Every row gives one point. Each copy is the shape, with its points in the same order, turned, moved and blurred by noise. Is it also mirrored, or only turned?

Shape (6 x 2):
13	-48
6	11
11	-35
-6	9
-7	26
-37	40
Copy 1 (6 x 2):
54	41
8	3
45	31
17	-7
3	-18
9	-50
Copy 1 is: only turned
Copy 2, 6 rows:
-19	-54
5	0
-15	-46
12	-6
21	8
52	12
Copy 2 is: mirrored
Copy 3 (6 x 2):
-19	45
11	-6
-14	33
0	-12
9	-27
-5	-55
Copy 3 is: mirrored

Shape (9 x 3):
5	-17	-11
46	-16	31
7	-6	21
1	6	31
-11	-24	-8
-31	43	7
36	-18	-22
43	-31	43
-3	15	8
Copy 1, 9 rows:
0	-2	26
29	42	-1
7	7	-6
-1	5	-20
4	-19	24
-49	-17	-23
1	27	44
46	36	-5
-20	2	-6
Copy 1 is: mirrored
Copy 2 (9 x 3):
2	8	-14
-45	-28	-2
-25	10	9
-30	16	23
-4	32	-18
14	38	53
8	-18	-22
-60	-21	-13
-4	14	24
Copy 2 is: only turned
Copy 3, 9 rows:
16	-1	-6
11	27	45
-11	5	22
-21	17	19
6	-23	-3
-53	14	-25
38	17	-2
16	11	58
-18	13	-2
Copy 3 is: only turned

Shape (9 x 6):
8	-13	-10	12	26	15
-8	1	29	-24	-33	-30
-19	-16	-28	5	36	26
-11	7	-9	30	-5	-25
20	20	36	-30	-20	-11
-16	32	36	-33	-1	-6
-17	-5	-12	58	3	23
-8	0	-41	28	-20	20
-15	-7	45	-21	-11	-5
Copy 1, 9 rows:
7	-20	14	30	10	2
5	49	10	-23	20	37
17	-39	7	10	-3	-19
-35	0	27	-2	-4	18
-7	54	-20	-2	37	22
-18	29	-13	-28	48	19
-7	-50	17	28	-12	32
-16	-23	-4	2	-45	20
19	31	4	-15	37	34
Copy 1 is: only turned
Copy 2 (9 x 6):
5	-1	2	45	19	-16
-10	6	6	-36	-15	26
18	-25	-13	37	30	-30
-8	22	4	-10	17	-35
-18	4	29	-11	-2	43
-36	-30	21	-17	5	19
18	8	24	24	12	-60
43	9	21	6	39	-33
-10	-19	11	-7	-29	19
Copy 2 is: mirrored
Copy 3:
-27	-9	10	-11	-3	26
28	0	-31	-6	-5	-45
-35	2	-8	5	19	43
17	30	0	-22	-11	6
15	-24	-4	-5	2	-52
-8	9	-10	9	19	-55
1	29	22	12	-26	43
28	9	10	9	7	47
-4	-8	-32	17	-13	-38
Copy 3 is: mirrored

Shape:
3	-37	38	1	-6	2	-41	5
-11	4	13	-19	-19	9	3	12
-23	-11	7	12	21	10	0	-12
0	-2	1	-18	-24	26	6	-21
-29	-5	-24	-20	-22	4	-16	15
11	-5	16	20	-18	9	26	-2
-4	-22	17	12	30	1	-38	-21
3	-13	18	7	17	18	-28	17
10	-18	18	-4	4	30	5	27
11	3	17	0	1	28	-15	-2
-9	-10	-17	8	-1	29	18	-1
9	-34	23	-42	-22	-45	-21	10
31	-6	-23	25	-9	-6	2	13
2	-18	-11	12	-7	5	30	16
Copy 1:
3	-32	2	53	14	34	-16	-5
14	0	0	27	-4	-16	3	7
10	-12	13	-9	24	9	2	-6
35	8	-15	16	-9	4	15	-4
4	-25	6	7	-19	-6	17	36
3	-2	-4	14	-3	-12	9	-39
-3	-14	7	7	33	47	-11	-1
2	-12	19	16	6	26	-29	-6
16	-15	8	22	-18	5	-28	-21
15	11	10	17	2	17	-11	-10
18	-9	8	-18	-16	1	7	-13
-11	-29	-41	56	12	-2	-15	25
-35	-4	-13	2	-30	10	5	-26
0	-21	-5	-4	-22	-15	1	-23
Copy 1 is: mirrored
Copy 2:
6	-30	-15	12	-14	-27	-14	-48
-14	9	-16	-2	-11	8	-20	-13
3	-15	-19	-23	29	-17	2	-3
-29	6	-3	6	25	1	-37	-14
13	10	-5	-22	-11	13	-42	-17
-18	-13	-8	19	10	-9	-4	28
9	-29	-1	-11	19	-40	5	-39
9	-6	-17	-6	-14	-47	-5	-20
-5	16	-37	15	-6	-36	-13	-2
-21	3	-6	2	0	-33	-9	-15
4	7	-13	-10	28	-12	-24	12
15	-10	-12	30	-19	34	2	-60
20	2	18	21	-1	-20	-10	16
14	3	-19	16	10	-3	-13	24
Copy 2 is: mirrored
Copy 3:
20	7	15	22	28	-15	11	-59
19	-11	11	23	-11	-17	2	0
-6	-6	7	-15	23	-16	13	-5
23	1	-2	30	16	-23	0	19
8	-34	22	29	7	16	-8	7
2	23	-10	6	-1	-32	-21	-4
11	6	1	-12	40	-1	31	-36
2	20	24	10	12	-2	24	-30
-12	21	20	30	-6	-24	14	-14
20	24	11	15	10	-11	16	-6
-15	7	8	10	17	-15	-4	21
21	-37	-23	48	-3	-6	4	-56
-15	26	-19	12	-2	19	-22	-11
-25	4	-4	15	-3	-17	-19	2
Copy 3 is: mirrored
Copy 4:
20	11	0	11	-36	-5	23	-31
14	-12	-2	10	-7	-27	-4	17
-10	-24	9	30	-1	8	20	-2
-4	-15	3	28	-7	-31	-27	1
-10	-21	13	-11	-4	-48	9	10
27	-24	2	14	8	11	-28	-6
-19	7	4	24	-20	21	29	-25
7	4	-16	12	-4	1	26	-12
31	3	-14	24	14	-12	9	-2
-1	0	-26	19	-5	-3	-4	-6
-2	-33	3	24	26	-17	-2	-7
22	32	48	-17	-37	-19	-1	3
4	-4	6	-23	28	5	-15	-21
21	-24	18	3	27	-7	-6	-5
Copy 4 is: only turned

Shape:
-30	32	11	-8	7	-22	26	-12	12
31	-2	4	-8	-4	12	1	11	5
28	-14	8	21	0	4	5	-26	-6
5	-10	-15	4	-16	-17	-12	-33	-11
-7	-2	-9	9	-31	24	-4	-29	1
-14	-11	14	-5	19	-8	-7	-3	2
-19	25	4	19	-2	12	-2	-6	6
0	1	-14	6	-3	14	-22	-22	-37
-5	-17	35	0	-7	-3	-1	-41	14
-19	16	-8	24	-7	-6	-30	1	-23
18	-4	-12	22	32	16	4	11	27
24	-29	-3	9	-36	34	26	24	-33
Copy 1:
-24	11	13	3	0	-25	18	3	-40
4	2	-6	-18	-2	11	-3	-17	28
14	-11	-5	-4	-14	-13	-7	17	27
24	-16	19	14	-14	-31	27	-11	20
-11	-32	20	-4	5	-27	17	-7	35
3	-11	-5	21	2	13	26	-2	-5
-32	-20	13	4	-15	-12	8	1	1
-1	-24	-11	18	-26	-26	27	-21	35
18	-21	14	-3	8	0	31	34	13
-8	-35	17	24	-43	-16	18	-24	5
-12	6	4	22	2	18	-33	3	19
15	-47	-31	-30	2	-13	-23	-42	27
Copy 1 is: only turned
Copy 2, 12 rows:
-25	4	-25	9	-7	-28	-15	7	23
-15	-32	14	-6	5	21	7	-1	-10
-6	-18	-8	-5	17	19	31	-23	14
23	-7	-12	-4	-11	15	21	-8	23
6	-35	1	24	-24	-1	33	-13	19
2	11	0	10	15	-8	-2	-8	-4
-7	-27	8	20	5	-27	0	-7	29
27	-15	16	-11	-13	-4	18	-31	13
2	-8	-34	32	16	6	15	-23	1
29	-18	19	-6	4	-26	6	0	31
-37	-4	31	14	24	17	9	-4	20
-13	-46	19	-23	-9	-4	60	2	-26
Copy 2 is: only turned
